Rows are points. Examples show where two turns around zero, p and q, send a point. Where does a point land after both, in the order given? Backwards means that the second turn is done in reverse. Each puzzle has new turns, and all numbers are rounded.

Turn p:
206 -60 -> 121 177
-214  -23 ->  -45 -211
84 -8 -> 34 77
-76  90 -> -109  -44
Turn q:
157  71 ->   13 -172
-69 164 -> 178   9
133  33 ->  -14 -136
-134 -141 -> -87 174
 -88 -127 -> -89 126
Where do these land?
p, then q: -188  -68 -> -190   63
p, then q: 165 121 -> 205  -7
p, then q:  23 -53 -> -15 -56

Turn p:
-112  163 -119 -110 -> -199 -146   44  -51
 -96 -113  101  -25 ->  90  58 126 -74
 -67  -52 -187   -8 ->   17 -152  -64 -121
  80 -109   75  -74 ->  38 152 -23 -65
 35  37 139 251 -> 146  14  38 249
-80  15 144 107 ->  81  14 142 110
 238   59 -155 -141 -> -173   57 -262  -49
Turn q:
-43 134 106  24 ->   75   23  -25 -158
  19   43   65 -223 ->  193 -125  -42   39
 20 -70  27 -13 -> -37 -55 -32  28
-108 -148 -283  111 -> -161  225   27  221
 -36 -180  -10   18 -> -120  -18  -94  102
148 221  95  83 ->   51  -50  166 -233
Where do these land?
q, then p: 128 124 -67  58 -> -23 158 112  39
q, then p:   2 -59 179 137 ->  -50  -69   61 -208
p, then q backwards:   31  -47  101 -107 -> -60  77 -61 108
q, then p:   98 -116  -83 -127 -> 202  -7  -7  73
p, then q:  -58  209    7 -149 ->   21  117 -231  -42
p, then q: -201 -111 -137  188 -> -157 -256    8  128
